Each row is a point. The points of each table are mixes of a few directions, plus a little noise. Count the directions of each table, and those that both share. Where both have some left over, give the other angles between the two spaces (their principal angles), to ten degrees, smallest first.

First (6 x 3):
[[ 39 -58 -10]
 [-50  54  19]
 [  5 -23   4]
 [ 39  37 -37]
 [-52  36  25]
 [ 19 -45   0]]
Second (5 x 3):
[[ -2  -1  -2]
 [-69 -29 -71]
 [-12  -5 -12]
 [ 31  13  31]
 [ 51  22  53]]
Directions: first 2, second 1, shared 0; angles 80

First (8 x 6):
[[ -2 -14  23  45  52  -9]
 [  8 -27  23  -7   4  29]
 [-30   8 -63  25   7  -7]
 [ 34   4  -2  43  52 -26]
 [ 41  -8  13   5  21   1]
 [-16  47 -22 -15 -35 -41]
 [ 20  18  93 -56 -44 -13]
 [-54 -28 -65 -40 -57  65]]
Second (8 x 6):
[[   6  -13   13  -37   22  -26]
 [ -22   28   -9  -28   27  -36]
 [  43  -67  -35  -28 -106   22]
 [ -10   -9   -1   35   -7   29]
 [  25   33   38   93    7   61]
 [ -53   10   -4  -12   55  -29]
 [   4   18  -23  -55  -12  -44]
 [   9    0   22   33   13   22]]
Directions: first 4, second 4, shared 2; angles 40, 80

First (9 x 9):
[[ -23   -6  -14  -48  -21   25  -15  -98  -64]
 [   3  -10  -21    0  -29   35  -19   -3   48]
 [   0   -5  -12   -2  -15   20  -11   -6   22]
 [  -9    5    9  -14   13  -16    8  -26  -50]
 [  -7   27   55    5   78  -97   52   21 -121]
 [  17   -6  -10   30  -14   17   -8   57   84]
 [   6   -4   -5   10   -7    9   -4   21   35]
 [  19    5   11   39   17  -21   12   80   51]
 [  -8   -7  -16  -21  -21   28  -17  -45   -6]]
Second (10 x 9):
[[-21   0  -7 -19   2 -38  10 -22 -67]
 [ 43  54  17  18  40  27 -19 -12  76]
 [ -6  47 -19  22  27 -45 -17 -41  10]
 [-24 -56  18   2 -17 -21  34  53 -64]
 [-27  -6 -18  21 -13 -18 -13 -31  -7]
 [ 13 -15  48  33  22  30   7  13   8]
 [  2 -24 -22 -66 -38  14  17  32 -24]
 [  2 -76   0  32 -57  48   8 102  67]
 [ 45  78   9 -27  54   4  -9 -33  32]
 [-25  -1 -25 -15 -19  -3 -16 -61 -29]]
Directions: first 2, second 5, shared 2

First (9 x 12):
[[ 32 -18  10  16 -12  37 -26 -10 -15  31  -3 -30]
 [  5  14 -15  27 -17  28 -16 -20 -21 -15   0 -31]
 [ 80  50  -9  71   0  64   9 -74  62  29  41  -2]
 [ 31  62 -33  67 -15  49   2 -63  18 -27  25 -20]
 [ 19 -48  38 -38  19 -18   2  31  23  59  -4  25]
 [-50 -32   5 -44  -1 -39  -7  46 -43 -20 -26  -1]
 [-75  -3  -4 -55  19 -77  31  49  -4 -47 -15  44]
 [-42 -68  33 -73  11 -53  -7  71 -31  20 -32  15]
 [ -1  41 -23  29  -3  10  12 -28  13 -32  14   1]]
Second (8 x 12):
[[ -11    2   -6    9   17   21  -14   37   10    0   64  -14]
 [  16   18   14  -22  -10   -6   -3   -9  -15   -4   10  -13]
 [  66   -7  -15   67   -8  -26  -32   40  -26   -5   -6   32]
 [ -29    3   68    3   30   52  -47  -25  -24  -48   27   25]
 [ -45  -36  -46   32   45    8   26   25   63   12  -13  -16]
 [  53   71   65  -20   -3  -47  -33   10  -54   -4  -17    7]
 [   4  -27  -12  -74  -56   13   51 -108    0  -13  -26  -53]
 [ -55  -24  -64    3  -12  -12   51   30   45   66  -35   31]]
Directions: first 3, second 6, shared 0; angles 50, 80, 80
